Every row gives one point. The window is the flat piece filled in between its corners: a triangle in 3 columns, a solid with four corners in 4, and so on. A path goes straight from each point to the next, and from the last back to the first. List the points from which the path goes on through the window.

Window (3 x 3):
0: -2.9 15.0 26.5
1: -4.5  2.1 -7.9
2:  5.7 -2.4 -7.4
Path:
(1): 10.4 20.2  9.9
(2): 19.3  9.1 -5.0
(3): -5.0 -9.7  0.2
(4): -8.5  9.6 35.3
(5): -0.6 32.0 25.3
(6):  9.1 19.4  4.3
(7):  0.6 -2.6 12.2
(8): -6.9 -7.1  1.0
(9):  -2.7   7.0 -10.2
(10):  0.3 17.0 18.5
(11): -6.1  6.6 28.3
(12): -6.0  9.7 24.8
Through the window after points: 8, 10, 12

Window (3 x 3):
0:  -7.6  11.2  16.2
1:  17.1  10.0 -24.8
2:  -5.5  -3.7  -3.3
Path:
(1):  20.9  -2.7 -14.6
(2): 11.5  6.6 19.0
(3):   5.8   9.5 -20.5
(4): -14.9   5.6 -14.4
(5): 27.0 12.1 -2.5
(6): -3.2  5.2 21.3
(7): -24.1  11.4   5.5
(8):   1.1  15.0 -26.5
(9):  19.9   0.0 -11.7
(10):  14.9   2.4 -13.4
(11):  -2.4  17.3 -12.2
(12):   1.6  17.4 -10.3
Through the window after points: 2, 4, 8, 10, 12

Window, 4 rows:
0: -17.7  -6.7   3.3  -6.4
1:  27.5  12.3 -21.3   8.4
2:  -4.8   3.6  12.1 -12.3
3:  -7.4 -13.4  11.1   9.2
Path:
(1): 41.5 -5.0 -6.8 -0.8
(2):  21.2   1.8 -13.4   4.8
(3):   9.5  14.2 -12.6   6.6
(4):  -4.3  25.1 -16.5   5.4
(5):  20.4 -13.8  -8.0   8.3
(6): 20.4 -0.5 -4.1 -4.4
(7):   1.3  11.7 -19.9  19.3
(8): -14.9  13.1   7.0   5.5
(9): -11.9 -21.3   2.5 -13.0
(10):  26.2 -12.6  -2.5  -5.3
(11):   4.8   5.0 -12.3  17.4
(12): -29.0   9.0  15.8 -12.3
(13): -10.9 -26.2   3.1  -4.8
(14):  13.6  -3.5 -14.8  -9.1
(15): -4.6  8.9  4.8 20.1
(16): -15.0  21.1  -9.4   2.8
Through the window after points: 2, 6, 8, 14, 16

Window:
0: -29.8  -3.1 -18.9  14.1 -13.9 -18.9
1:   2.4  -7.3 -39.0   8.6   1.4  19.3
2:   5.6 -16.1   2.1 -12.2   0.3   7.2
3:  13.8 -24.6  -6.1   1.5   2.1  -8.0
4:  29.0  10.9  19.7   1.4   9.7  21.7
5:  -1.9 -21.0  -1.1   2.6  15.3  -0.4
Path:
(1):  -5.4 -16.1   8.2   5.7  -8.0  -1.8
(2):   0.0  10.6 -12.2  -5.7  11.2 -13.6
(3):  11.0   1.3 -26.0 -10.0   5.4   8.4
(4):  -8.7 -11.2   1.0  18.7  -2.6  18.7
(5):  12.6 -10.6   8.8   5.1   8.8  20.8
(6):  24.3  -4.8 -16.6 -17.9  14.8  -3.4
(7):  19.9  -9.9 -14.3 -18.4  25.5   2.7
(8):  -3.3  -4.7 -18.7  13.6  -4.7  18.8
Through the window after points: none

Window, 6 rows:
0:   8.5   0.6  14.4   2.0   5.7 -29.2
1:  -8.9  -0.1  26.2  13.6   5.6  -5.9
2:  21.1  -9.1  -2.8  -4.7  -0.4  15.8
3: -17.0 -10.0   5.6  -8.1 -13.4  19.8
4:   6.0 -15.9  -6.1   3.0   3.7  10.3
5:   4.6   2.2  -6.1   2.8 -30.0 -13.8
Path:
(1): -7.0 -4.9 -7.7 20.8 20.7  7.6
(2):   4.2 -13.8  23.0 -20.2 -35.4  13.7
(3):  25.9 -21.8  23.5   5.9  -1.8  -1.5
(4):  -3.4  10.7 -16.2  -0.5  -6.0  -7.2
(5):  -1.6  23.7   3.8 -15.6  -3.1 -33.6
(6):  13.7 -21.5  10.1  17.3  -7.2  -5.1
(7):   4.7 -17.9  18.6   5.8  -1.4  -4.5
(8): -5.0 13.8  5.4  0.2 12.1 14.1
Through the window after points: 5
